Rows are points. Any point is a mix of the corners, with weights that add up to 1. It lies inside the corners' shape when no weight is negative. Say inside or outside, and name the corners with a negative weight.

Corners:
(1): [32.2  0.2]
(2): [-11.0  23.9]
(3): [  3.8 -24.0]
Points:
[27.6 -1.6] -> inside
[ 25.3 -18.8] -> outside (2)
[-5.3 11.2] -> inside
[21.8  4.1] -> inside

Corners:
(1): [ 38.8 -37.7  -8.3  -9.7 -22.3  21.9  23.8  19.9  32.8]
(2): [-17.8   7.4 -33.4  15.1  17.1 -10.9  11.4 -25.5   7.8]
(3): [-19.6  -3.8   0.1   3.5   9.2 -10.5 -33.8 -17.2 -24.5]
(4): [ 14.5 -17.4 -25.6  -1.6 -35.7  15.7  33.6  31.2  -3.5]
(5): [-18.2  27.9  -0.1 -26.5  -1.6 -16.5 -14.1 -12.0  -0.9]
(6): [ 24.5 -32.2   5.1 -20.3   0.2  -7.0  34.3  48.9   7.9]
(7): [ -2.6 -33.2  -8.7  13.7 -29.2   2.8  30.5  42.3  40.9]
(8): [-11.5  14.3 -25.6  -7.1  20.7   4.1 -34.8  10.4   1.6]
(9): [ -1.5  39.9   5.0  19.8  18.7 -12.3 -18.7  -7.1 -12.7]
(10): [-21.7   6.7  17.6 -22.3  24.3  54.5  -4.0   2.5 -17.2]
Points:
[ -8.7  16.3  -3.2 -16.4  23.1   1.5 -24.9  -4.7  -9.0] -> outside (4, 7)
[ 23.8   5.0 -28.8 -12.5 -17.6 -20.9  18.9  18.5  13.3] -> outside (3, 7, 10)
[ -9.9   1.5  -5.3   2.7  16.8 -16.1 -29.1  -5.6   1.4] -> outside (4, 10)
[  2.5  -2.2  -4.2 -10.9  -5.4  -0.4   6.8  11.5   6.7] -> inside
[ -0.1  -6.5 -15.8   3.4  -7.1 -11.8   4.9   8.9   8.1] -> outside (10)
[ 3.4 13.4 -0.7  7.9  6.2 -2.8 -4.5  4.0 -1.0] -> inside
[ -5.5 -14.7  -6.2 -11.1  -7.9   9.7  12.0  18.7  11.0] -> outside (9)

Corners:
(1): [  9.9   6.8 -20.0  -7.4  27.0  28.6  15.9  -7.1  24.9 -10.8 -43.2  -6.3
  46.6  -3.1  32.3  41.4 -38.8  -7.2  15.4  25.2]
(2): [ -5.8   7.1  -9.0 -22.8   7.1 -10.8  -4.5 -14.3  11.4  20.6  21.5   1.0
  49.9   6.6  19.4  34.4   9.3  -1.3 -11.4  24.1]
(3): [-19.3  13.9  25.0   8.1  17.7  25.1 -11.9 -15.4   3.0  25.7   5.9  11.6
  12.8  12.0  21.9 -28.4  23.8 -31.7 -39.3  -9.0]
(4): [ 13.4 -11.5 -15.6  -2.8  16.2   4.8 -20.0 -38.4  -9.5  17.4 -26.6 -14.3
  46.9 -57.4 -12.3 -24.0  11.3 -13.0  14.6 -17.1]
(5): [-19.6  -2.3  -6.5  -9.9  21.9   2.1  -2.9  36.4  13.4  14.4  12.5  28.8
  -0.1 -12.1   9.9 -19.0  18.5 -22.3 -38.2  27.9]
(6): [  1.8 -29.1 -20.4 -14.9  21.3 -19.1  -4.5  -1.3 -11.1  23.0 -27.2   7.4
  -3.2 -26.1 -16.0  11.3  13.7   7.4 -27.5 -23.8]
(7): [  4.1  -3.6 -27.9  13.8 -20.8  16.0   9.7 -13.1  -2.3  30.2   5.4 -20.8
 -12.9 -26.5  23.1   1.6 -20.1 -31.5 -22.6  28.9]
(8): [-14.7  19.1  -7.3 -23.7  -7.5  -9.2  27.5  34.7   0.0   1.0 -35.2 -16.0
 -22.3   6.2  34.5   1.9  -9.0   9.3  -9.6  20.4]
(9): [  5.2 -28.4  -5.4  14.0 -11.7 -22.9  -7.5  26.6   5.1  31.2  -2.4   2.1
  -6.3  -8.9  14.5  -4.9 -14.7 -31.8   8.2   7.3]
(10): [  7.4 -19.0  -3.4 -11.5  -6.7  32.9 -21.1 -30.7  -9.3   6.1  12.5 -15.5
  43.9   8.9 -21.2 -35.9 -21.3   5.7  25.1  -0.1]
(11): [-22.6  23.6  35.8  29.4  30.3 -19.8   4.9  -8.9 -29.7  -6.8 -26.5   3.4
  40.4  -3.3 -11.1 -22.4  33.4  16.4 -38.5  16.9]
(12): [ 22.2  -6.0  27.2 -24.5  16.3  10.5  28.0   7.3  18.1  28.1   5.8  15.5
 -13.3 -15.1  -3.6  -1.7 -38.4 -24.8  30.2  29.4]
(13): [-26.1  -9.8   5.3  -7.2  24.1  14.9 -24.5 -20.5 -27.6   4.5  11.8  -1.4
   4.3 -21.1  19.6  -4.3  17.1 -31.3  -4.7 -11.1]
(14): [-12.3  25.4  -2.9  29.5  -0.9 -12.9  -2.2 -41.2  30.9 -18.0  13.7 -13.0
  48.9 -14.7 -16.2  -4.9  19.9   4.9  19.0  12.7]
(15): [ 23.4   4.0  -3.7 -14.3  -8.0  -4.2 -23.2  -6.0 -18.3   0.8   1.2  35.9
  16.9 -10.7 -15.7 -15.7  -8.1  21.4  16.3 -28.4]
(16): [-34.0   8.6  19.7   2.4  -5.0   0.7  10.8  42.1  10.2 -27.0  13.8 -18.1
   6.4 -24.5  11.9  -0.1  -1.7 -40.1 -26.3 -14.8]
(17): [ 13.2 -24.2  27.8  -6.1  28.1 -11.6 -22.8  33.2 -10.8 -24.2   4.0 -25.2
 -12.0  11.1  31.8  -9.8  24.0 -25.4 -52.1 -16.4]
(18): [ 13.4 -13.7  13.4 -16.0 -18.6  11.0  -0.7   4.5  -0.5  35.6 -13.8  36.1
   3.5 -23.4 -28.7   1.7  30.4   4.1  22.3  32.7]
(19): [ 27.5  23.2 -20.6 -20.8  38.7   4.0 -19.6  27.0   9.1  11.8 -36.9   9.6
  33.8   2.9 -11.2  35.8 -17.0  -5.3  20.8 -15.5]
(20): [-13.5   9.1   9.8 -11.5  38.3 -24.0  14.3 -32.4 -20.4 -27.8 -26.3  -9.3
  26.8  -3.0  -4.7  -5.0  32.8 -42.1 -40.2  -8.7]
(21): [ 13.5 -10.4  13.7  16.8  17.7  36.5  35.3   2.5 -23.0  12.1  14.5  -5.6
  33.0   0.3  14.0 -24.4  21.1 -21.2   8.3  20.2]
Points:
[  0.8  -1.5   4.5  -0.4  20.7   0.1  -3.9  -6.2  -3.4  14.6  -3.5  13.0
  15.7  -6.1   1.6  -0.4  15.2 -15.7 -14.5   9.6] -> outside (4, 8, 10, 16)
[  1.6  -3.3   0.1  -2.6   7.2   6.2  -0.3  -1.5  -0.1   9.6  -9.0   0.4
  18.1 -10.1   4.5  -3.1   1.3 -11.1  -1.0   9.5] -> inside
[ -4.4  -3.7   2.2  -3.6  15.4   6.5  -2.5  -9.7 -10.1   4.7  -4.4  -2.7
  18.9 -12.2   5.4  -6.9   9.1 -16.7  -4.8   1.2] -> inside
[  1.1  -5.2   8.4   3.0  10.4   9.2   9.5   8.5  -5.7   5.3   3.1  -4.0
  16.1  -7.7   9.7  -9.0   6.7 -19.9  -5.2   6.8] -> inside
[-14.8   1.4  10.5   7.3  -6.8   1.0   1.0  -7.4  -0.3  10.8  16.9   2.6
  13.4 -13.5   5.5 -23.9  12.1 -19.4  -7.3  13.4] -> outside (1, 6, 17, 19)
[-13.7 -24.5  26.3 -21.5  20.2 -31.5 -21.9 -24.8  -5.3  24.2   1.1   9.3
  -5.6 -10.2 -15.2 -36.5  47.2  -9.5 -31.7  13.9] -> outside (1, 7, 15, 16, 19, 21)
[ -5.4  -0.3  12.4   3.7  11.0  -2.7  -7.5   0.2  -6.7  -1.8  -1.6  -0.1
  11.3 -11.9  -8.5 -22.7  15.1 -13.3  -6.2  -8.4] -> outside (1, 2, 7)
[ -3.0   3.7   6.6   6.4  13.2   2.0  -2.9  -2.7  -8.1  -3.5  -9.6  -3.2
  17.2 -10.8   0.7 -16.3   2.2  -9.6 -10.7  -4.1] -> outside (2, 18)
[-11.3   7.8 -13.1  -4.5  11.2  -0.1  -7.9 -14.9   0.1   2.4 -18.7   2.6
  31.5 -13.8   1.8   4.0   5.8  -7.3  -7.5   2.2] -> outside (12, 17, 21)

Corners:
(1): [ 15.3  49.6  28.4   1.9   2.8  23.3   8.1   9.8  16.1  13.6  -4.3 -20.7
 -20.5  23.2  25.0  -2.5 -28.9  -7.0  -3.5 -56.7]
(2): [ -9.5   0.4  -1.3 -17.8   1.7 -15.0 -14.5 -21.7  -1.6 -41.5  -4.6 -13.6
  18.9   9.5 -10.0  -0.2  -4.4  19.7 -20.2  15.7]
(3): [  2.5  -4.8  -7.2   9.3  -1.4   3.0  15.5   2.7  14.7 -14.0 -12.3 -19.8
 -14.2 -72.7 -45.0   2.7  23.5 -20.9  10.3  -4.8]
(4): [ -4.1  34.8 -14.6  23.3   7.6   3.6 -25.7 -10.3  -5.7  19.7  12.2   9.6
 -15.1   1.0  34.9  34.7 -29.9   0.6 -11.8 -45.5]
(5): [ -6.0  -5.0   5.2  33.4 -21.2 -33.5 -14.4  -0.2   0.2 -22.3 -20.2 -30.1
  23.7 -17.4   9.3  -2.5  15.9 -36.9 -11.0  17.3]
(6): [-14.7  11.4 -25.1 -15.9 -10.6  17.0  16.7 -26.9 -18.8 -11.3   4.1 -25.9
  30.4  15.4  -2.9 -11.0 -22.9   7.7   6.1  32.2]
(7): [-22.1  24.1   1.6   1.1   3.9  -0.2   5.7  26.7  -5.8 -22.8 -14.7  -5.8
  13.5  -3.0 -24.2  12.7 -14.4  22.1 -21.8  49.3]
(8): [-11.9  13.4  24.8  18.4   6.3  14.9  39.5  13.7  -8.3   7.7   0.8   9.4
  10.1   6.4  48.4  14.0  -7.9  -8.8  -2.1 -54.7]
(9): [-14.2  -8.1  -0.4 -25.8 -36.8  28.0 -18.7   6.3 -16.0 -16.8 -26.3   1.9
  34.6  20.3 -10.0  19.0 -21.3  37.8  11.1  43.4]
(10): [ 16.6  -4.6  -6.9  16.1  10.8  -6.2  20.3   8.2   0.6  40.4 -14.6  -5.0
 -10.4  40.0   2.7   7.5 -32.2 -11.8  -9.9 -41.6]
(11): [ 12.8  -0.8 -15.6 -18.7  -4.2 -12.4   0.1  -3.8   1.9  13.0 -20.7 -36.4
  18.8 -28.3   2.5  -1.4  10.1 -20.5  -9.6   9.7]
(12): [-34.6   3.6  -6.6 -13.5 -16.6 -18.0 -10.8  34.4 -20.5  -4.8  32.7  -5.5
  39.5   0.8  -8.0  -7.1 -15.6  34.0  18.1  34.5]
(13): [ 35.9  26.9  -2.3   8.9 -35.6   0.2  24.1   6.8  -6.0  40.5  -4.7  12.9
  -9.3  26.8  48.1 -14.6 -18.4   8.1 -21.8 -30.5]
(14): [-22.6   8.1   6.8 -10.4   5.8  -9.0 -23.0  10.9  12.7 -27.0  10.8   7.8
  12.9  28.6  -1.2  12.4  37.2  40.3  10.3  64.6]
(15): [  1.7  41.8   4.6   4.6  -1.7 -31.0  17.4 -34.8   0.7  18.2  -7.8  13.1
  12.1  14.2  29.8   1.0 -29.3  10.3   6.1 -15.8]
(16): [-32.0  -4.6 -46.3  -2.1 -36.1 -41.3   8.8 -11.5  18.6 -21.8 -37.1 -45.4
  -7.4 -21.2 -11.1  -2.9   7.2   3.6   8.8  -0.3]
(17): [ 35.3  26.5  -9.5  18.3   7.3 -12.8  24.8  15.7 -25.2 -20.3 -19.1 -12.0
  13.3  -1.5  -7.8   0.2   5.7   2.3  21.5 -37.5]
(18): [-31.5  16.9   1.9 -26.3  -3.0  20.6 -18.8  -0.2 -29.0  -8.0 -32.0   4.2
  29.9  11.0 -29.2 -27.6  27.8   2.7   6.8  23.5]
(19): [ -3.1   6.3 -21.7   2.4 -33.8 -13.7  10.6 -20.0  31.8  -5.5 -13.7 -43.0
  57.5 -28.6 -24.2  -6.0  26.0  -7.2 -15.2 -13.3]
(20): [-21.3 -16.1   5.0  14.6  -3.9  -4.1  -2.8  -9.1  -3.6   3.9 -11.4 -48.3
  10.8 -46.5  -3.4  -3.4  24.7  33.8 -13.6   3.7]
(21): [ 10.3  25.7  15.0  16.7 -14.3  -3.1  19.9  -1.2 -34.5  25.0   2.5 -18.8
 -19.6  12.4   0.4  22.1 -11.7 -19.4 -12.0 -41.0]
Points:
[  7.9  12.7  -1.8  -2.4  -1.6   8.1  -1.1  12.1 -27.4   7.2  -4.4 -14.2
   8.0  -1.0 -10.3  -0.7 -16.7  -2.1  -6.8   4.2] -> outside (8, 14, 15, 16, 19)
[-13.8   2.4   0.6   6.4  -4.7   0.5  -1.5   5.3  -5.4  -8.9  -8.1 -22.2
   9.4  -9.1  -9.0   4.5   4.8   7.9  -3.5   0.3] -> outside (11, 13, 15)
[-7.7 13.0  1.0  3.6 -3.4 -1.1  3.5  1.3 -9.3 -3.7 -6.6 -5.0  5.4  5.0
  3.7  3.5 -5.8  7.8  0.3 -4.3] -> outside (11, 19)
[ -1.8  14.2  -2.6   2.6 -11.2  -1.9   7.1  -1.6  -6.4   1.0 -12.1 -15.5
  11.9  -1.7  -1.3   0.6  -4.4  -1.2  -3.6 -10.7] -> outside (14)
[-26.7  16.1  -5.5  10.7  -7.1 -22.8   5.2  -9.6  21.1 -11.9   7.5 -33.5
  13.4 -34.3  -0.9   8.5  15.2  -2.2   2.6   9.9] -> outside (2, 9, 10, 13, 17, 18)
[-14.6   0.7  -9.2   1.9  -4.5  -5.2  -2.4   1.2 -11.8 -12.2  -6.6 -16.7
  16.8  -8.5 -14.9  10.7   4.3   4.1   0.8  10.6] -> outside (1, 13, 15)
[  3.0   4.5   5.0   0.4  -7.9   3.3  -6.5   8.8  -6.1  -0.7  -8.8 -10.3
  15.7  -2.1  -0.8   4.4   9.8   1.0  -0.1  -5.3] -> outside (6, 7, 15, 16)
[-6.6 13.3  4.0 -1.3 -5.3  2.3  1.3  0.8 -4.8  3.7 -2.2 -8.0 17.0  3.7
  0.0  1.2 -5.9  5.5 -4.9  3.5] -> outside (16, 17)
